Each row is a point. Any point is a mix of the corners, with weights that add up to 1. It lies inside the corners' shape when no weight is negative. Say inside or outside, and name the corners with a negative weight.

Corners:
(1): [-0.11 -2.26 -1.51]
(2): [ 0.39 -4.22  0.86]
(3): [1.92 2.93 4.49]
(4): [-3.66 -0.87 -1.09]
Points:
[-1.26 -0.83  1.23] => outside (1)
[ 2.35 -2.52  1.79] => outside (4)
[-0.11 -1.37  1.37] => inside
[ 1.05 -2.55  0.75] => outside (4)
[-2.13 -0.41  0.14] => inside

Corners:
(1): [-0.52  1.16 -2.94 -2.60  3.68 -0.71]
(2): [-2.82  1.17  2.52  1.51 -0.41  0.30]
(3): [ 1.48  3.11  1.04  2.74 -2.40  2.64]
(4): [ 0.18 -1.25  1.56  0.72  4.69  4.66]
(5): [ 2.63 -5.43  4.42 -2.50 -2.41  0.70]
(6): [-3.97 -3.57 -1.59 -2.36  2.75  4.85]
(7): [-0.89 -2.74 -2.75 -0.64  1.10 -2.91]
Points:
[ 0.44 -2.20  0.25 -1.31  0.42  2.30] => outside (2)
[-0.04 -0.77  0.31  0.35  0.18 -0.43] => outside (6)
[-0.77 -1.32 -0.02 -0.88  0.01  0.42] => outside (4)
[ 0.36  1.68  0.84  1.56 -1.07  1.80] => inside
[0.17 0.72 1.11 1.07 0.26 2.24] => inside
[-0.42  0.04 -0.98 -1.32  2.07  0.75] => inside
[-2.82 -1.95 -0.31 -1.14  1.67  2.95] => inside
[ 0.79 -0.03  1.57  0.28 -0.49  0.71] => outside (6)

Corners:
(1): [ 3.74 -2.28 -0.20 -2.21  2.46 -0.14  0.68  0.29  2.07]
(2): [-3.87 -0.85 -1.95  0.33  0.88  1.21 -1.81  0.14 -2.13]
(3): [-3.15 -0.51 -1.80  1.28 -3.50  2.50 -0.54 -0.51 -1.23]
(4): [-1.74  2.48 -1.04 -1.54  1.92  1.13  0.88 -3.22  0.40]
(5): [ 2.79 -2.41  0.28  1.53  3.42 -2.60  2.76  2.37  1.93]
(6): [-0.45  0.26  2.60 -2.39 -0.79  1.53 -0.40 -2.43  0.50]
(7): [ 1.86 -4.19 -0.46 -0.82  1.59 -2.79  3.89  0.79  0.74]
(8): [-3.57  4.64 -0.14 -3.06 -2.82  2.54 -0.47 -0.82 -0.72]
(9): [-2.05  3.27 -0.68 -1.01  1.81 -2.94 -1.77 -2.51  3.97]
(10): [ 0.76 -4.91 -0.89  1.19  3.01 -2.39  2.71  3.54  5.64]
Points:
[-0.38 -0.83  0.05 -1.16 -0.05  1.03  0.50 -0.70 -1.02] => outside (9, 10)
[-1.68  0.46 -0.57 -0.80  0.45  0.54 -0.66 -1.12 -0.57] => outside (10)
[ 4.45 -3.63 -0.82 -1.07  2.37 -0.33  3.49  1.91  1.85] => outside (2, 6, 9)
[ 0.50 -1.83 -0.58  0.36  1.67 -1.02  0.93  0.24  1.53] => outside (8)
[-1.23 -1.04 -0.73 -1.08 -0.36  1.19  0.72 -0.50 -0.15] => outside (5, 9)

Corners:
(1): [ 1.36 -0.44 -0.19 -0.65  0.16 -4.16 -0.35 -0.27  1.36 -1.04  1.32  3.08]
(2): [ 2.08 -0.57 -1.81  2.34 -1.36  0.23 -4.23  1.85 -2.97  1.46 -0.44  3.29]
(3): [-1.75 -2.76  2.05  1.18 -0.46 -1.00  1.63 -1.63  5.66 -2.84 -0.03  0.23]
(4): [ 0.20  3.31  0.90  0.11 -0.10 -0.46  0.61 -1.75  2.27 -3.36 -1.10  0.58]
(5): [ 1.72 -1.04 -0.61 -1.26 -2.89  3.55  1.66 -2.49 -1.21  1.63  1.47 -2.98]
(6): [-1.27  2.19  0.53  0.41  1.26 -1.48  1.89 -3.96  2.70  2.38  0.81 -1.41]
(7): [-0.07 -3.08  2.98  3.20 -0.24 -1.17 -1.07  0.50 -3.23 -2.84 -2.01  0.22]
(8): [-1.37  6.24 -3.06  1.11  1.23 -1.70  3.89 -2.21  1.63  5.97  1.32 -0.55]
(9): [ 2.53  2.37  1.70 -0.75 -1.93  3.87  1.22  0.07  2.36  0.00 -2.63 -0.07]
(10): [ 1.56  0.28 -1.89  0.94 -0.14 -2.30  1.56 -0.75  2.03  3.00 -0.32 -1.77]
(11): [ 0.29  0.85 -0.18  2.73  3.11  0.38 -0.65  1.60 -2.89  0.08  2.36  0.43]
(12): [-6.71 -1.53  1.34 -4.52 -0.40  2.60 -1.69  6.87 -1.88 -5.22  2.16 -0.37]
(13): [ 2.37 -0.07 -1.88  0.25  0.04  5.50 -0.71  0.16 -2.13 -1.66 -2.48  1.01]
Points:
[-0.99  3.17 -1.81 -0.63  0.31 -0.05  1.59  0.04  0.30  3.69  1.89 -0.76] => outside (3, 4, 7, 13)
[ 0.53  0.03 -1.61  0.28 -1.10  0.56 -0.32 -0.06  0.48  0.44  0.01  1.02] => outside (6, 7, 9, 11)
[-1.92 -0.28  0.49 -1.48 -0.31  1.23 -0.49  2.42 -0.48 -2.11  0.53  0.24] => inside
[ 0.49  0.36 -0.33  0.13 -1.48  1.48  0.74 -0.72  0.90 -0.02 -0.76 -0.45] => outside (1, 6, 11)
[-0.84  0.48 -0.73 -1.32 -0.72  1.50  2.14 -0.55  2.64  0.57  0.05 -1.00] => outside (2, 4, 7, 11)
